Each row is a point. The ring and each string are closed loops that go straight from each point to the next, and from the last back to the first. Before rounding, they use only three directions, however many columns there are. How many times does the string pass through the ring? Passing back the other way cancels.

Ring:
[[ 35   3  15 -20]
 [ 18  46  10  -6]
 [  0  60   6   5]
 [-31  46   8  19]
 [-35  23  11  19]
 [-24 -13  10   9]
 [  3 -36   9  -8]
 [ 32 -24  13 -21]]
String:
[[  9   0  19  -6]
 [ 33 -22  36 -20]
 [ 56 -32  35 -34]
 [ 49 -18   7 -30]
 [ 30  -5  -3 -19]
 [ 12   5   3  -8]
 [ 18  -8  28 -12]
 [ 31 -30  37 -20]
 [ 43 -53  12 -30]
 [ 35 -49  -7 -26]
 [ 28 -44  -3 -22]
 [ 34 -58   4 -27]
 [ 29 -46  24 -22]
 [ 20 -23  28 -14]]
Times through: 1

Ring, 9 rows:
[[ 45  -2  15   7   8  -6]
 [ 49  29  17   0  16 -15]
 [ 38  41  14  -6  12 -16]
 [  7  39  14 -15  -9  -9]
 [-14  21  11 -16 -25  -1]
 [-24  -3   0 -15 -32   7]
 [-16 -24 -13 -10 -27  10]
 [  6 -29 -10  -2 -15   8]
 [ 27 -20   2   4  -4   2]]
String (16 x 6):
[[  9  -2   6  -5 -13   1]
 [  5 -10 -22 -10  -9   2]
 [ -3 -41 -50 -11 -12  11]
 [  7 -40 -26  -3 -12  10]
 [ 15 -26 -28  -5  -4   5]
 [ 16  -2   1  -4  -7  -1]
 [ 20  -6  16   1 -10   0]
 [ 28 -20  32  11 -12   3]
 [ 31 -33  11  10  -6   5]
 [ 24 -35 -18   3  -3   6]
 [ 14 -18 -25  -6  -4   3]
 [ 11 -11  -8  -5  -9   2]
 [ 10  -9  19   0 -18   3]
 [ -4 -34   4  -1 -27  12]
 [-12 -40  -3  -3 -31  14]
 [  0 -19  24   1 -27   8]]
Times through: 1
String:
[[  0  46  -3 -22  -7 -11]
 [ -9  21 -24 -23 -11  -3]
 [  1   7  -5 -12 -13  -1]
 [ -3  -1  27  -4 -26   4]
 [-20 -27   9  -6 -37  13]
 [-13 -51 -24  -5 -28  17]
 [ 16 -35  16   8 -18   9]
 [ 28 -10  33   9 -10   1]
 [ 26   4   9  -1  -2  -4]
 [ 32  12  -5  -5   8  -8]
 [ 30  19  22  -1   0  -8]
 [ 37  39  41   0   3 -14]
 [ 25  60  24 -13   4 -18]]
Times through: 1

Ring:
[[ 27 -41 -29   3 -13  -4 -10 -15]
 [ 22   9 -10   5  10  15  -5 -23]
 [ -8  41  -3  -3  27  22   3 -10]
 [-31  37  -2 -11  28  14   3   7]
 [-27  -7   1 -13   7  -5 -10  18]
 [  7 -49 -21  -5 -15 -13 -14   2]]
String (14 x 8):
[[ 11  10 -33   1  12  16   7 -20]
 [  6   8 -16  -1  11  11  -1 -12]
 [ 10   7   6   1   9  10 -12 -12]
 [ 30  16   4   9  12  20 -10 -30]
 [ 36   1 -20  10   5  17  -3 -33]
 [ 24 -15 -34   4  -1   8   0 -22]
 [ 10 -14 -18  -1   0   3  -6 -10]
 [ 20 -26  -3   2  -6  -1 -17 -11]
 [  6 -12  -5  -2   1   1 -11  -5]
 [  5 -17 -32  -3   0   1   0  -7]
 [ 34 -53 -53   4 -19  -5  -2 -21]
 [ 50 -48 -31  11 -19  -1 -12 -31]
 [ 44 -22 -12  11  -7   8 -13 -31]
 [ 33   0 -22   8   5  16  -2 -31]]
Times through: 1
String:
[[ 36 -56 -26   5 -22  -9 -16 -17]
 [ 44 -55 -50   7 -21  -4  -5 -27]
 [ 27 -26 -44   4  -6   4   1 -22]
 [  5  -6 -29  -2   5   6   1 -10]
 [  4  -3 -14  -2   6   6  -5  -7]
 [  9   6 -32   0  10  13   6 -17]
 [ 21  33 -14   7  21  26   3 -30]
 [ 15  47  15   6  27  28  -6 -26]
 [  2  31  14   1  21  18  -8 -12]
 [ -5  20  -1  -3  17  12  -4  -6]
 [-10  13 -20  -6  15  10   3  -3]
 [-31  43 -26 -11  31  19  15   2]
 [-47  57  -8 -16  39  19  12  12]
 [-42  42  14 -15  30  11  -2  17]
 [-22  14  17  -9  15   4 -12  10]
 [-15   2  -4  -8  10   2  -6   5]
 [-19  -3 -24 -11   8   1   2   7]
 [-29 -16 -21 -15   3  -8  -3  18]
 [-24 -44   7 -15 -11 -21 -23  27]
 [-12 -60  -4 -12 -19 -25 -23  21]
 [ -3 -56 -27  -9 -18 -18 -12  10]
 [  1 -39 -38  -7 -10  -9  -3   1]
 [  0 -13 -19  -4   2   1  -4  -3]
 [ 19 -37   0   1 -11  -6 -21  -7]]
Times through: 1
